Every row gives one point. Each copy is the shape, with its points in the same order, stretched, turned, moved and blurred by noise. Some copies are also mirrored. Which?

Shape:
[[ 21  42 -39]
 [ -6  -7  23]
 [ 29 -14  44]
 [-23  10  35]
 [ 37   0  21]
 [-38 -45 -23]
 [ -6  75  17]
 [ 39 -22 -31]
 [ 33 -31 -23]]
Copy 1 (9 x 3):
[[ 35   8  33]
 [-22  -3 -10]
 [ -6  17 -59]
 [-29  15   0]
 [ 12  13 -48]
 [-36 -46  24]
 [  5  57  32]
 [ 42 -21 -22]
 [ 25 -33 -34]]
Copy 1 is: mirrored
Copy 2, 9 rows:
[[ 33  -9  47]
 [-17  11  -3]
 [-24  32   2]
 [-35 -14  -3]
 [ -5  36  15]
 [ 15 -16 -47]
 [-30 -37  56]
 [ 36  25   5]
 [ 30  28  -9]]
Copy 2 is: mirrored
Copy 3:
[[ -7  45  15]
 [ -5 -21   8]
 [ 22 -39  31]
 [-30 -25  12]
 [ 23 -15  30]
 [ -2 -19 -53]
 [-49  23  45]
 [ 46   7  -3]
 [ 44  -2  -8]]
Copy 3 is: only turned

Shape, 9 rows:
[[ 30 -22   3  37]
 [ 17  13  40  25]
 [ -4  27   2  19]
 [-36   0 -19 -18]
 [ 35  12 -45 -45]
 [ 19   2 -20 -43]
 [ 37 -34   5  22]
 [ -5  25  36 -19]
 [-30 -64 -44   8]]
Copy 1 (9 x 4):
[[-25  -5  -3  54]
 [-21  21 -49  28]
 [-24  23 -14   0]
 [-28 -23   7 -43]
 [ 66   3  38 -16]
 [ 45 -19  10 -24]
 [-10 -20  -3  52]
 [ -1  13 -54 -25]
 [-48 -77  49   2]]
Copy 1 is: mirrored
Copy 2, 9 rows:
[[ 56 -10 -22   6]
 [ 30  41 -27  13]
 [ 14  24   7  14]
 [-23 -26   5 -21]
 [ 21 -12  39 -58]
 [ 14  -9  18 -53]
 [ 55 -21 -29  -3]
 [-11  41 -19 -26]
 [  9 -94 -16  -9]]
Copy 2 is: mirrored
Copy 3, 9 rows:
[[  0 -33  41  24]
 [-14  17  47  26]
 [  5  18   5  32]
 [ -6  11 -41  -2]
 [ 59  11  -9 -42]
 [ 33   9  -2 -39]
 [ -6 -39  41   5]
 [-14  42  21  -7]
 [-25 -59 -43  -4]]
Copy 3 is: only turned
Copy 4:
[[ -2 -20  -9  34]
 [ 28 -22  22   3]
 [  3  11  13   9]
 [-34  22  17  -8]
 [ -5  32 -45 -30]
 [-17  11 -27 -27]
 [ -6 -29 -20  26]
 [ 10  -2  25 -32]
 [-71   0  -8  28]]
Copy 4 is: only turned

Shape (10 x 6):
[[ 22  -3  24 -21 -26 -25]
 [  5 -11  -2 -25  16 -16]
 [ 12 -10  -7  -7  35 -34]
 [ 28 -52 -46  43 -34  22]
 [ 26  11  12  12  65  15]
 [ 22  31 -13  -4   6 -10]
 [ -5   4  14  24  50 -25]
 [-68  22  37  -5   5   4]
 [-33  50 -45 -40 -24 -23]
 [ -4 -21  10  29   7  33]]
Copy 1:
[[  0 -37 -13  26 -16 -35]
 [ 12 -13 -40  -9  21 -22]
 [ 27  -7 -18 -17  44 -23]
 [ 22  13  -8  50   6  82]
 [ 41  25  -8 -78   5   1]
 [  8  39  -2  -5   2 -26]
 [ 11 -10  14 -52  42  -5]
 [-76 -28 -14 -46  19  -4]
 [-66  44 -50  24  39 -46]
 [  4  -4  -5 -35   1  58]]
Copy 1 is: only turned
Copy 2:
[[-21 -13  35 -18  20   9]
 [-25 -13   6 -24   4 -14]
 [-17  -7  24 -29   2 -42]
 [ 57 -53  -5 -67  15   6]
 [-12  20  -8 -26  45 -55]
 [ -4  27  17 -46  17 -21]
 [ -3  17  13   3  15 -63]
 [ -9  29 -22  66   3 -10]
 [ -1  34   6 -27 -38  15]
 [ 24 -14 -31  -1  35 -14]]
Copy 2 is: only turned

Shape:
[[ 24  11  20  11  20  -2   9  -5  -7]
 [  4 -18 -44 -13  14   6  13  -6 -26]
 [ 10  32 -17  -9 -17  -8  18   2  -3]
 [ 21  12   8  10  11  -7  14  12 -25]
 [ -9  -5  10   9 -14  85  16   3  14]
 [-17 -16  19  16   1   4   8  -9  -2]
 [ 17 -10  18   4  -4  -1 -47   3 -23]
 [ -7 -16 -10 -38  25  -1  15  12  -9]
 [-13 -22   9   7 -13  -3  -4   7  17]
 [  6 -14  17 -25 -15  -3 -52 -21 -12]
 [-16  21   7   6 -14   1 -85  -1  27]
 [ -4 -10  18   1 -18  15   8  17 -13]
 [ 45 -18  -9   9  16  12   8   4  -1]]
Copy 1 (13 x 9):
[[ 30  12  23   2  -6   3  -5   6  12]
 [  3 -46   2   9   0 -15  22 -11  -8]
 [  7   0 -17  -6   9  21  18 -24  16]
 [ 29   0  26   9   9   8  17   3   8]
 [ -6  -8   2   2 -29  76 -20 -28 -45]
 [  9  18  22   6  -1 -10   5 -15 -22]
 [ -7  15  24 -21   6   0  25  35 -19]
 [-11 -29  30  20  28 -15   4 -16   7]
 [-12  24  13   8 -14  -9  19 -17 -12]
 [-29  12  17 -42  13 -18  17  23 -17]
 [-51  49 -35 -20   2   7   7  40 -18]
 [  2  10  27   3   9  22  20 -22 -26]
 [ 19 -16  25   0 -41   4  12   5  15]]
Copy 1 is: only turned
Copy 2:
[[ 20 -38   4 -15 -12 -18   4  -4 -14]
 [ -3   0  -5  12 -55   7  24  20  16]
 [ 27   6   0 -25 -11   1  38  -4  -9]
 [ 19 -22  11 -30 -27 -13   8  14 -11]
 [-18 -11  46  44  37 -28  47  11  -5]
 [-16  -9  16   5 -18 -16 -12 -17 -14]
 [  5 -21  28  -4 -19 -21 -28 -15  34]
 [-27  -8 -19 -16 -12  -9  23  20   6]
 [-23   1  16   5  -6   7 -17 -12   0]
 [-11 -17  23   0 -10 -22 -15 -43  48]
 [ 43  14  -3  30  30 -17 -41 -45  34]
 [-24  -4  35 -16  -3 -13   7   2  -1]
 [  3 -43  18   9 -31  14  10  24  10]]
Copy 2 is: mirrored
Copy 3, 13 rows:
[[ -9 -22  -8 -13  16  19  -1   1  -5]
 [  7  14 -15  41 -23  -9 -25  34 -17]
 [  7 -10   5   7 -29 -21  12  -2  -9]
 [-17 -22   3 -10 -16  17  -3  11 -11]
 [-52  47 -58 -15  17 -22   6 -10  25]
 [-27  -5   3   1  19  -3 -21  14  22]
 [-15   4  -3   3 -13  34 -12 -12  42]
 [ 17   9  -5   8  -9  -6   2  59   8]
 [-25  -8   7  20  11  -2   3  13  35]
 [ 17  14 -12  13  -8  17 -17  -9  64]
 [ -8  42  29  28  13  21  11 -51  76]
 [-35  -2 -13 -11 -17  -8   2  13  29]
 [-14 -12 -27  25   4  22   1  14  -3]]
Copy 3 is: only turned
Copy 4 (13 x 9):
[[  1   5   2   1  35   6  18  19  -6]
 [  2   8 -43 -34 -24   0  31 -12 -22]
 [ 11 -23 -27 -18   8   2  29 -29  16]
 [ 18   5  -5   3  22  -2  37   0  -2]
 [-59 -34  18  23 -41  57  52  41  17]
 [  3  -2  16  19 -22  25 -11  10   6]
 [  6 -35  22   3   4 -49   3   8 -22]
 [-30  27 -20   1  -7  -7  17 -34 -22]
 [ -7 -18  -1  26 -19  -2 -27   1  11]
 [ -9 -39  29 -23  -4 -59 -22  -5  -5]
 [-15 -95   4   9  -1 -33 -53 -13 -31]
 [-10 -14  20  28 -19  -3  24  -1  20]
 [ -6   1 -26 -10  27  -4  30  44  -5]]
Copy 4 is: mirrored

Shape (16 x 11):
[[-15 -64 -17  24  -4   6  47  19  36 -49  -1]
 [-13  33 -35  45  31  14 -34  13  12  14  -9]
 [-56  37  50   5 -17 -18   4  14 -27  13  13]
 [ -8   3  60 -41 -29   9  34   4   5 -14   7]
 [ -6 -35 -16  47  -1 -18  28  -9  46 -15 -19]
 [ -8 -61 -27  25  -2 -28  13  25  46 -36  33]
 [ 28 -62 -38  19 -10  -9 -15  47  45 -52 -33]
 [-51  30  11  19  46  51 -12  -7  32   7  20]
 [-11   7  32   3  66   8  -7  15   8  -2 -13]
 [-19  18  16 -38 -26  10 -20 -22 -55 -11   3]
 [-13  20   2 -32  -6 -15 -22   9  -6   2  13]
 [-15  20  10 -41 -22   7  22  28 -28  34   2]
 [-41  -4  13  25  16  22 -57   9  32  41  -9]
 [ 22  14   7  -3 -25  -8   8   1  17 -18  15]
 [ 13 -41 -14  50 -23   8 -20  61  22 -33  -1]
 [ 23  -5  -3  39  24   3  -2 -18 -18  33  29]]
Copy 1:
[[-32 -64  -6 -69  51 -24  -2   5  -5 -52 -16]
 [ -7  22 -58 -17   3  20  -6   8  31   5  61]
 [ 21  58  -7  39 -13 -28  34  21 -14 -36  11]
 [  0  -3  52  -4   1 -11  12  21  -2 -28 -28]
 [ -7 -24 -39 -52  54 -10  14 -28  12 -25  -4]
 [-27 -76 -20 -27  68 -32 -10 -15 -10 -35  19]
 [-20 -90 -23 -73  28 -42 -40 -47  27 -15  11]
 [-57  44 -21   6  14  42  20  37  17 -26  49]
 [-30  38  -3 -23  12   1 -10  -4 -16   6  28]
 [ 25   7  11  14 -44  28 -18  23 -24 -26 -25]
 [ 10  -1  -3  29   3   3 -20  11   3  -4   1]
 [  2   8   7   4 -16 -19  10  53  -7  19 -33]
 [-51  19 -51  26  -5   8  37 -22  12   7  40]
 [ 26 -30  11 -17  17   8 -13   1  23 -15  12]
 [ -9 -73 -32 -49   2 -40  -2 -29  18 -26  52]
 [ 10  -9 -27 -19  11  36  18   3 -36  28  43]]
Copy 1 is: mirrored
Copy 2, 16 rows:
[[-24 -23  27 -37 -37 -33  73 -33  28  -1  -5]
 [-13 -33 -48   1  41  17  32  34  40 -28 -23]
 [-41  77 -37  40  25 -12 -24 -35   1 -24  -6]
 [-14  42   4  -7 -47 -54 -51 -43   1   4   4]
 [ 10 -10 -10 -38 -15 -23  62 -25  57  -8 -41]
 [-32  -4  42 -26  -3 -35  70   9  49  25 -22]
 [-24 -62  25 -32 -59 -14  74  16  36  30 -58]
 [-45 -10 -12 -19  43  -4 -34   6  39 -62  11]
 [-19 -18  -2 -40  37  -4 -34 -24  -9  -3 -25]
 [ -4  49   9  51 -36  23 -32  15 -19 -24  16]
 [-22  34  -4   8   0 -11 -20  33   3  -5  -8]
 [-18  44 -46   5 -21  -8 -14  -3 -20  21  31]
 [-51   3 -34  -9  14  34 -27   6  60 -14 -28]
 [ 12   9  -1   9 -17 -46   1   6  38   1 -20]
 [-41 -49   1  13 -25 -11  61  -4  57  34 -36]
 [ 41  -1  -8   8  47  15   8   2  49  28   1]]
Copy 2 is: mirrored
